Each point is reached from the start by the listed moves, each made once or not at all, plus a little noise. Is the number of moves made odd or even? Then give how often each move was made.
In the rows, 128 means zero.

Moves:
(1): [154 110 114 133 105 110]
(2): [130 162 131 103  76 124]
(3): [162 111 183 141 126 149]
Start: [128 133 131 129 118 113]
Points:
[164 113 186 145 114 136] -> odd (0, 0, 1)
[127 166 134 103  67 109] -> odd (0, 1, 0)
[189 132 175 123  44 109] -> odd (1, 1, 1)

Moves:
(1): [154 128 123 113 121 112 150 118 121]
(2): [133 155 119 123 136 139 118 129 116]
(3): [114 116 163 139 118 127 115 132 104]
(4): [171 103 138 172 143 127 170 117 120]
(5): [127 104 127 116 142 119 138 144 113]
(6): [127 112 123 143 101 179 140 139 104]
Start: [124 126 101 128 162  97 119 125 117]
Points:
[195 104  94 140 192  82 181 120  72] -> even (1, 1, 0, 1, 1, 0)
[160  92 136 166 191  97 149 135  59] -> even (0, 1, 1, 1, 1, 0)
[185  93 132 151 182  83 171 126  51] -> odd (1, 1, 1, 1, 1, 0)
[133 152  91 122 170 107 110 127 103] -> odd (0, 1, 0, 0, 0, 0)
[190  87 104 172 145 130 196 116  78] -> odd (1, 0, 0, 1, 0, 1)
[116 101 124 136 148 148 120 158  41] -> even (0, 1, 1, 0, 1, 1)

Moves:
(1): [154 132 122 122 124 143 123 129 129]
(2): [136 150 124 114 109 133 112 126 143]
(3): [127 140 149 149 122 130 127 127 125]
(4): [131 129 112 139 125 126 123 126 129]
(5): [138 102 128 129 169 111 101 129 149]
(6): [120 136 117 132 109 175 109 143 103]
(7): [135 134 116 120 139 120 130 144 144]
(8): [144 123 108 117 114 115 119 149 123]
(9): [142 117 124 119 115 147 120 134 158]
Start: [118 111 115 144  99 126 102 130 130]
Points:
[135 143 101 158  39 198  53 147 146] -> odd (0, 1, 1, 1, 0, 1, 0, 0, 1)
[168 121  76 155  40 195  54 169 128] -> even (1, 0, 1, 1, 0, 1, 0, 1, 1)
[136 131  78 159  69 153  68 177 112] -> odd (0, 0, 1, 1, 0, 1, 1, 1, 0)
[167 103 110 131  87 123  40 156 187] -> odd (0, 1, 1, 0, 1, 0, 0, 1, 1)
[162 106  89 139  78 158  83 134 160] -> odd (1, 0, 0, 1, 0, 0, 0, 0, 1)
[147 108 102 175 108 170  46 142 124] -> odd (1, 0, 1, 1, 1, 1, 0, 0, 0)
[186 113  73 107 114 108  49 165 177] -> odd (1, 1, 0, 0, 1, 0, 1, 1, 0)

Moves:
(1): [127  85  86  72 126 113 148  77 138  92  90 138 162 135]
(2): [135 113 122 120 129 127  96 122 113 160 132 167 139 120]
(3): [133 125  99 161 135  81 167 170 120 133 148 134 131 117]
(4): [122 160 107 129 143 121 144 112  94 131 126  63 106 126]
(5): [140 120 132 131 130 128 150 120  86  92 142 159 122 132]
(6): [110 137 105  97 140 146 119 101 125 143 158 106 156 149]
(7): [123 154 118 133 102  95  97  89 116  97 131 163 138 121]
(8): [110 162 145  99 115 156 113 141 140 147  96 144 123 135]
(9): [ 99 136 155 130 157 122 128 143 113 138 149 111 165 134]
(10): [ 80 106 113  98 119 135 124 119 130 120 167 146 128 154]
(11): [166 162 140 158 149 110 113 161 127 121 112 121  88 158]
(12): [100 124  98 163 127 145 138  92 147 170 135 192 147 145]
Start: [118 161 173 130 128 168 143 123 155 123  90  93 133 142]
Points:
[111 121 135  79 127 154 174  67 169  94  50 104 167 147] -> odd (1, 0, 0, 0, 0, 0, 0, 0, 0, 0, 0, 0)
[ 16 175  90 104 144 205 161  37 137 174 161  88 163 210] -> even (0, 0, 0, 1, 0, 1, 0, 0, 0, 1, 0, 1)
[140 237 190 121 105 145  56 122 139 135  53 176 106 158] -> even (0, 1, 0, 0, 0, 0, 1, 1, 0, 0, 1, 0)

Moves:
(1): [159 135 114 125 137 126 129 118 129 127 130  96 112 114 127 144]
(2): [136 137 124 116 144 148 140 144 129 141 130 125 106 114 131 141]
(3): [136 129 165 125 117 120 130 148 120 135 114 124 101 119 140 143]
(4): [136 105 153 142 131 113 130 137 130 133 118 137 125 119 118 155]
(5): [143 135 116 127 147 129 133 133 109 100 122 162 149 127 116 111]
(6): [141 135 117 132 117 145 131 133 123 133 137 117 123 134 130 119]
(7): [129  95 140 134 131 127 133 123 139 127 117 142 132 138 148 128]
(8): [128 123 139 121 122 125 126 132 132 134 143 122 136 131 130 128]
(9): [137 118 128 128 134 129 116 142 141 144 126 119 125 129 134 125]
(10): [118 143 132 129 128 121 117 125 121 150 139 141 125 142 138 126]
(11): [151 114 133 147 157 120 145 104 136 111 114 112 107 153 122 105]
(12): [144 131 139 137 138 135 136 119 137 117 125 137 118 111 125 132]
(13): [138 132 132 126 122 126 130 118 123 135 115 112 139 140 120 120]
(14): [141 116 113 112 119 125 118 125 129 136 129 126 123 147 114 113]
Start: [130 139 130 133 141 140 129 134 120 154 110 147 129 123  97 133]
Points:
[160 136 120 125 177 140 140 122 120 183 112 142  75 170  92 111] -> even (0, 1, 0, 0, 0, 0, 0, 0, 0, 1, 1, 0, 0, 1)
[229 108 156 139 207 127 137 128 149 195 114 106  53 132  85 148] -> odd (1, 1, 0, 1, 0, 0, 0, 1, 1, 1, 1, 1, 0, 1)
[249  73 206 168 167 127 158 130 151 169  66  87  66 133 110 154] -> even (1, 0, 1, 1, 0, 1, 1, 1, 1, 0, 1, 1, 1, 0)

Moves:
(1): [135 139 130 117 112 113 114 118 123 105 112 118 125 123  98 127 162 121
 139 142]
(2): [142 127  94 137 142 133 128 137 134 134 140 140 165 157 154 123 122 108
 170 112]
(3): [ 97 128 125 133 118 119 126 128  97 117 142 128 133 129 134 145 146 112
 118 114]
(4): [134 154 127 137 120 147 143 124 146 123 151 124 126 110  92 129  92 132
 151 137]
(5): [143 112 130 129 131 155 106 127 110 152 124 115 134 102 124 142 142 115
 153 128]
(6): [134 132 117 136 116 132 145 131 134 146 135 118 122 116 166 122 135 123
 106 140]
(7): [127 121 148 131 152 124 157 122 139 134 136 118 132 120 146 135 153 113
 129 137]
(8): [132 131 127 105 124 134 140 161 143 114 125 137 128 131 122 132 130 125
 134 126]
(9): [139 135 128 127 152 128 133 121 124 130 112 142 111 118 129 127 120 116
 141 155]
(10): [157 127 141 113 116 155 114  89 131  97 127 152 145 137 137 118 129 137
 124 120]
(11): [125 108 129 140 143 124 129 142 109 100 110 148 108 136 127 125 139 144
 125 137]
(12): [143 110 128 123 153 153 125 121 127 122 100 112 136 114 108 132 131 135
 125 133]
(13): [109 109 146 114 150 143 102 114 140 111 118 141 139 115 138 119 115 124
 110 125]
(14): [141 159 152 149 165 120  95 123 134 127 149 117 120 135 108 109 117 127
 109 104]
(15): [121 121 120 148 121 152 139 152 116 113 105 129 131 145 125 120 106  99
 134 124]
(16): [104 147 101 126 113 146 106 109 136 153 110 135 118 129 135 116 136 132
 133 133]
(17): [136 154 145 132 132 136 140 143 123 136 112 133 146 131 118 119 136 132
 109 159]
(18): [129 144 142 144 124 124 122 128 136 132 143 148 111  98 135 152 146 124
 117 116]
(19): [140 131 137 113 127 121 145 131 135 118 114 108 128 122 156 114 135 123
 135 114]
(20): [109 111 121 127 135 128 127 119 133 123 127  95 133 139 124 158 132 130
 139 154]
Start: [113  96 121 148 120 140 131 114 121 143 135 120 157 123 144 127 124 110
 120 131]
Points:
[121 123 118 196 181 224  95 109  75 117  74  96 123  89 102 110 107  65
 161 130] -> even (0, 0, 1, 1, 1, 0, 0, 0, 1, 0, 1, 1, 0, 1, 1, 1, 0, 0, 1, 0)
[144 106 110 212 184 227 142 159  87 119 107  49 201 127 144 131 121  56
 161 152] -> even (0, 1, 1, 1, 1, 1, 0, 0, 0, 0, 1, 1, 0, 1, 1, 0, 1, 0, 1, 1)
[175 102 138 154 245 232 123 143 151 114  90  84 189  86 149 114 111  83
 163 189] -> odd (0, 1, 0, 1, 1, 1, 0, 1, 1, 0, 1, 1, 1, 1, 0, 0, 1, 0, 1, 1)
[106 185 165 185 166 210 159 145 144 123 111  99 160  77 115 122 144  56
 106 121] -> odd (0, 0, 1, 1, 0, 0, 1, 1, 0, 0, 0, 1, 0, 1, 1, 1, 1, 1, 1, 0)
[133  67 106 156 133 188 156 127 104 159  83  57 147  96 198 140 127  46
 162 176] -> even (0, 0, 0, 0, 1, 1, 0, 0, 1, 0, 0, 0, 0, 0, 1, 0, 0, 0, 1, 1)
[166 101 163 163 175 166  65 138 106  98 105 117 122  66  70 147 193 108
 127 120] -> odd (1, 0, 0, 0, 1, 0, 0, 1, 0, 0, 1, 1, 0, 1, 0, 0, 0, 1, 0, 0)
[111 140 166 182 177 135  78  83  88 131 110 117 100  58 156 135 241  55
 134 128] -> even (1, 0, 1, 0, 1, 0, 1, 0, 1, 0, 1, 0, 0, 1, 0, 1, 0, 1, 1, 0)
[133 146  59 146 111 249 147 104 125  91  66 118 217 136 119 131 134  50
 180 216] -> odd (1, 1, 1, 1, 0, 1, 0, 1, 1, 1, 0, 1, 0, 0, 1, 1, 1, 0, 0, 1)
[141 115 116 166 129 162  99 116 112 158 126  96 202 105 129 182 192  71
 182 177] -> even (1, 1, 0, 0, 1, 0, 0, 0, 0, 0, 0, 0, 0, 0, 0, 0, 1, 1, 0, 1)
